Each row is a point. A path goes straight from each point to the next, and from the last back to the first. The post is the endless flat space through its rows: a point in 2 columns, a line in 3, a plane in 4, and so on, so that a path can go around it. Count how often the path circles the post. Going back the other way cancels.

Post (2 x 3)
35, 42, 38
-25, -8, -30
Path (14 x 3)
-102, 8, -25
-12, 72, -23
12, 31, -33
24, -49, -32
9, -45, 19
-24, -5, 57
30, -50, 31
56, 24, -5
-16, 50, -45
-4, 45, -26
65, 79, 15
-47, 63, -15
-22, 7, 5
3, -5, 18
Times around: 0

Post (5 x 6)
19, 4, -30, 36, 84, 33
-36, -17, 60, 87, -8, 19
-11, -35, -76, -17, 3, -24
-4, -14, 12, 42, -57, 21
-56, -58, 36, -5, 0, -7
Path (8 x 6)
30, -3, 30, 33, 26, 18
13, -64, -8, 60, -6, 14
-27, -66, -23, 16, 66, 55
-61, -65, 14, 36, 8, 14
-22, -50, -28, 11, -5, 4
-29, -14, 30, 89, 13, 39
-61, 10, -8, 24, 30, -1
-76, -29, 15, -5, 24, -57
Times around: 1

Post (8 x 9)
-23, 4, -6, 38, 49, -48, -97, -38, -98
-28, 31, 23, -7, -21, 70, 14, -12, -34
-5, -65, 2, 16, -30, 54, 49, 97, -27
-24, 43, 92, -30, -66, 67, -24, 7, -65
-64, 17, 25, -50, -45, 33, -41, 56, 30
11, -30, -4, 80, -21, 29, 20, 19, 37
4, -3, 41, 10, 18, 7, 13, 18, 30
-15, 7, -4, -17, -40, -27, 17, -1, 45
Path (27 x 9)
-21, 56, -42, 56, -22, 30, -3, 12, -61
-37, 6, -5, 43, 61, -51, 24, -4, -53
-48, -13, 61, -10, -21, -35, -32, -14, -8
-73, -29, -12, -10, 0, 79, -31, -24, -20
33, -4, 59, -23, -31, 32, -73, 7, -23
12, 34, -10, -5, -46, -1, -7, -31, -32
-22, 22, 7, 62, -34, 24, -39, 30, -19
-75, 9, 62, 12, -42, 22, 2, 62, -2
-56, -8, 54, 51, 12, 52, -14, -37, -20
-73, 42, 41, 47, -50, 59, 8, 25, -4
-29, 28, 17, -14, -29, 24, 43, 5, -11
-85, 38, 88, -46, 30, -16, -24, -1, -23
-46, 8, 39, -10, -6, 16, -39, -47, -57
30, -28, 71, -27, 15, 26, 30, 32, -69
40, 1, 11, 25, -39, 68, 3, 33, 24
-31, 33, 21, -23, -62, -11, -49, 73, -1
-78, 44, -24, -28, -33, -42, 15, 40, -6
-23, 35, 50, 8, -19, 23, 22, -41, -5
-12, -19, 8, 12, -22, 23, 14, -27, 5
-14, -22, -22, -14, 0, 63, -37, 14, -25
24, -5, 17, 43, -55, 10, -59, 20, -11
-26, 23, -7, 19, -42, 50, 6, 55, -38
-72, 41, -11, 46, -56, 33, -9, 33, 25
-59, -14, 47, 39, 25, 77, -2, 19, -61
-15, 5, 25, -27, -29, 37, 21, -52, -59
32, -48, 46, 51, -7, 119, -21, 18, -25
-23, 47, 9, 14, 3, 52, -73, 9, 23
Times around: 4

Post (11 x 12)
7, 39, 60, 3, 25, -60, -79, -14, 9, 81, 24, 44
-23, -24, -50, 19, -26, 9, 29, -42, 25, -24, 47, 18
28, 4, -7, -36, -20, -2, -18, 23, 5, -56, 7, -1
16, 2, -41, -56, -36, -9, -29, -65, -12, -35, 32, -7
38, -2, 22, -24, 7, -59, 25, 28, -10, 10, -5, -63
-21, 37, -5, -21, 22, 32, 16, 11, -2, 28, 13, -3
-16, 23, -13, -40, -35, -25, -15, 2, 48, -16, -4, -3
22, -5, 17, -11, 14, 12, -48, -29, 25, 38, -20, 19
-12, 16, 44, 31, -58, -29, -10, 12, 42, 82, 74, -28
-46, 25, -3, -17, -26, 3, -59, 18, 26, -34, -32, -44
6, -9, -74, -18, -11, -2, -16, 19, 7, -28, -12, -5
Path (26 x 12)
23, -42, 8, -24, -49, 3, -95, -66, 6, 80, 3, -83
-21, -21, -22, 15, -63, -18, -61, 32, 5, -85, 27, -61
-26, 26, 110, -81, -5, 25, 14, -68, -5, -18, -2, -40
5, 9, 72, 21, 0, -55, 9, -1, 55, 84, -27, 28
12, -13, -23, -24, -22, -43, 36, -24, 22, -6, 16, 40
-61, 27, 47, -74, 3, 72, -9, -84, 21, -21, -20, -10
-14, 19, 54, -52, -41, 64, -38, 22, -13, -15, 8, -69
-47, 50, -18, -2, 6, -101, 9, 37, 13, -12, -21, 45
19, 56, 136, -11, 2, -44, -27, -6, 10, 1, 7, -25
11, -2, -45, -19, 12, -11, -26, -35, -3, -67, -33, -90
-72, -34, -6, -15, 7, 35, 34, -47, 30, 13, 10, -81
6, 2, 7, -59, 8, -6, -92, -58, 11, 12, -59, 30
-30, 50, -10, -62, 60, 8, -11, -60, -74, -17, -61, 24
-2, -17, -30, 41, -33, -37, -34, -30, 8, -36, 6, 25
-33, 35, 16, -53, -15, 56, -90, -35, 11, 62, -24, 55
18, -26, 2, -2, -30, -53, 41, 32, 54, 53, 31, -47
-30, 31, -10, -35, 23, 26, 42, 35, 24, -4, 19, -24
-4, -40, -26, 0, -85, -6, -18, 5, 61, -20, 60, 10
34, 14, -1, -26, -72, -19, -72, 13, 7, 36, 20, 4
13, -2, -94, -7, -35, -16, -36, -24, 3, 19, 16, 12
19, 31, -30, -43, -24, -10, -56, 16, -14, -104, 33, 21
-44, 12, -27, 57, 43, -107, -33, 33, 20, 40, 45, 77
-8, 10, 1, 13, -44, -40, -36, 73, 25, -33, 55, 36
17, -10, -81, -35, -54, -62, -48, 11, 39, 0, -49, -5
6, 37, -11, -11, -19, -18, 9, 41, 29, -56, 12, 90
24, -34, -3, 26, 11, -33, -20, -66, -37, 16, 42, 27
Times around: 2
